Rows are points. The points of each table are mixes of a few directions, plus a little noise. How many directions does each table use, and how many do they share? Where both have some left over, give the other angles between the two spaces (their principal angles), to ten degrees, smallest first.

First (7 x 3)
[[-19  -8 -60]
 [ 11   5  35]
 [ -7  -3 -22]
 [ -6  -3 -19]
 [  8   4  27]
 [  5   3  17]
 [  7   3  22]]
Second (6 x 3)
[[  8  35  23]
 [-10   2 -31]
 [ -6 -21 -19]
 [  7 -27  24]
 [  1 -23   5]
 [  0  35  -2]]
Directions: first 1, second 2, shared 1

First (6 x 4)
[[ 28  35  10  16]
 [ -3  -4  -1  -2]
 [ 47  58  16  27]
 [-48 -60 -17 -28]
 [-22 -27  -8 -12]
 [ -1  -1   0   0]]
Second (6 x 4)
[[ 50  -4  16 -39]
 [ 30 -35  10   6]
 [ -2 -33   4  32]
 [-25  22   7  -1]
 [ -3  31   7 -27]
 [-50  20 -44  29]]
Directions: first 1, second 3, shared 0; angles 70

First (7 x 8)
[[  9  -5 -16 -20  11  36 -17 -28]
 [ -2  -2  34  -7  13 -32 -11  21]
 [  3  12 -48   4 -34 -12  40  31]
 [  8 -10  47   3 -12 -15 -10  37]
 [ -6   1  -4 -12  31   4 -15 -33]
 [ -2  -2   8  33 -31  10  15  11]
 [-11   6 -21   1  21   9  -2 -39]]
Second (8 x 8)
[[ 39   6 -59 -25   9   1  10  18]
 [-22  -2  60  10   5   8 -16 -17]
 [-20  -4 -33 -11  -5   5   2 -21]
 [ -7 -21  37  13  -7  -3 -21   5]
 [ 14  52 -28 -21  24  12  36 -14]
 [-28 -15  25  30 -22 -14  -3   2]
 [ -2 -20  -5  16 -19 -14  -4  17]
 [ 26   6   3 -11  13   5  -4  11]]
Directions: first 4, second 4, shared 2; angles 40, 80

First (9 x 11)
[[-31 -26   5  10  28  13  -3 -30  30   5 -30]
 [ -7   2  -9  10  -9 -12   7   1 -20 -20  21]
 [-17   3   2  41   3 -15  -2 -20  10  19 -12]
 [ -4  -6   4   2   9 -22  16  13 -17   0  -1]
 [ 41  25  20 -31  -5  22 -26  14  21  50 -27]
 [ 18 -14   1 -21  11  20   5  17  35  13 -19]
 [  6   8 -19   4 -24   4   1   2 -12 -31  35]
 [  9  27   0  -3 -23  -4 -15  -3 -31  -8  23]
 [-15 -20  -5 -11  10  -7  18   6 -17 -30  11]]
Second (11 x 11)
[[-30  14   0   2 -12 -19 -24 -56 -33 -28   2]
 [ 16   6  15  33  10  33   0  38  26  60   3]
 [ 28  11  -8 -22 -18  18  -8  13   8  -5  11]
 [ 16 -17 -11   0   3  29  17  36  29   0  14]
 [-16 -12 -14  -3  -2  -1   4 -17  -4 -36  11]
 [ -7  16   1  -8 -13 -11 -18 -29 -20 -14  -1]
 [  1  12  -3 -27 -16 -22 -13 -25 -22 -26  -4]
 [ -6 -11   5 -16  14 -42  18   0 -13  -5 -26]
 [ -2   0  10  17  11   1   2   9   5  26  -7]
 [ -9   0   4   9   5  -5  -1  -7  -5   4  -3]
 [  8 -19   0  17  18  19  22  39  27  24   2]]
Directions: first 5, second 4, shared 3; angles 50

First (11 x 14)
[[ -2   5  -8  -8  26   1   3  12  -1  33   4  13  20   2]
 [  5   6  -7  16   7  -5   6 -19  26  15 -14  12  19  13]
 [ -9  -9   9 -31   5   8 -12  39 -33  -4  16 -13 -18 -22]
 [  6  -1 -11 -17 -11   6 -15  10  -6 -20   4 -11 -23 -11]
 [  4  -6  10   1 -11  -2 -12   4  -4 -30  -6 -12   0   6]
 [  1   6 -10  -6   1   4   7   0 -12   4  17   4  -9  -2]
 [ -4  -6   8  17  -6  -6  -1 -16  39  11 -34   0   4  -7]
 [  6   6 -12 -19   3   7  -1  16 -37 -13  33  -2  -8   5]
 [-19 -20  60  31 -19 -13  10  -7  -9 -27 -16 -15   9   4]
 [ 23  17 -47   5  -1   2  -5 -28  38   6  -9  13   1  15]
 [-11   1  10  12   6  -3  21  -9  -1  25   4  10   4  -3]]
Second (10 x 14)
[[-10  -1  17 -16 -20 -14  -9  17   4 -12  15  12   8  -6]
 [ -1   0   2  -3  -3  -2  -1   3   0  -2   2   1   2  -1]
 [ -5   1   8  -8 -10  -8  -5   8   1  -6   6   6   4  -3]
 [-26  -2  48 -50 -60 -44 -26  49   8 -35  43  33  24 -17]
 [  1   0  -2   3   3   2   1  -2   1   2  -2  -2  -1   0]
 [ 12   2 -23  24  28  20  12 -23  -3  17 -20 -15 -11   8]
 [ 12   2 -21  22  26  19  11 -22  -4  16 -19 -15 -11   7]
 [  0   0   0   1   1   0   0   0   0   0   0   0   0   0]
 [ 11   1 -20  22  26  19  11 -21  -3  15 -19 -15 -10   8]
 [  4   0  -8   8  10   7   5  -8  -1   6  -7  -5  -4   3]]
Directions: first 5, second 1, shared 0; angles 60

First (10 x 18)
[[ -1   2  -9   1 -11  -6  12   4 -10  22   7  -5 -13   7  -6   9   1  -3]
 [ -5  17   7 -26  10   2  -3  20  29  19  23  14  -5 -33  10  17  -4 -28]
 [  0  -1  -7   4  -8  -4   8  -1 -11  11   1  -5  -8   9  -5   4   1   2]
 [ -3  10  -2 -12  -1  -1   4  12   9  20  15   4  -9 -13   2  13  -2 -16]
 [  6 -18  15  19  13   9 -21 -24  -2 -58 -32   0  32  13   4 -31   1  31]
 [ -1   3   2  -5   3   1  -2   3   7   1   4   3   1  -7   3   2  -1  -6]
 [  1  -2  -4   4  -5  -2   5  -2  -8   4  -2  -4  -3   8  -3   0   1   3]
 [  6 -14  20  12  19  13 -26 -19  10 -60 -28   6  35   1   8 -30  -1  23]
 [ -1   3 -11   1 -12  -7  13   5 -11  24   8  -6 -15   8  -6  10   1  -5]
 [ -1   0 -10   3 -10  -5  12   3 -12  19   4  -7 -12   9  -6   7   2  -1]]
Second (9 x 18)
[[ 30   9   8 -21  17   8 -30  20  29  -6  29  15   4 -23 -10 -10 -15 -18]
 [ 14   3  -5 -11  -2  -1  -4  17   9  20  25   6 -14 -11 -10   6 -10 -17]
 [-26   4   5   5   2  -1  12 -15  -7 -12 -25  -6  11   5  17   4  14  11]
 [ -7   4   1  -1   1   0   3  -3  -1  -1  -5  -2   2   1   4   2   4   1]
 [-13 -27   0  17 -12  -2  13  -6  -7   0 -11   4  -5   0   5   4  -4   6]
 [-32  13  -4   0  -6  -7  25 -10 -13  13 -16 -11  -2   7  16  18  18   3]
 [ 26  51 -13 -21   8  -4 -12   4 -14  13  13 -24  -1  27 -21  -7  15   0]
 [ 13 -31   4  10  -4   4  -9   7  11  -7   9  16  -4 -13  -6  -7 -19  -3]
 [ -5 -27   4  21  -5   2   1 -13  -7 -21 -19   3   8   6   3 -10  -4  16]]
Directions: first 2, second 4, shared 2
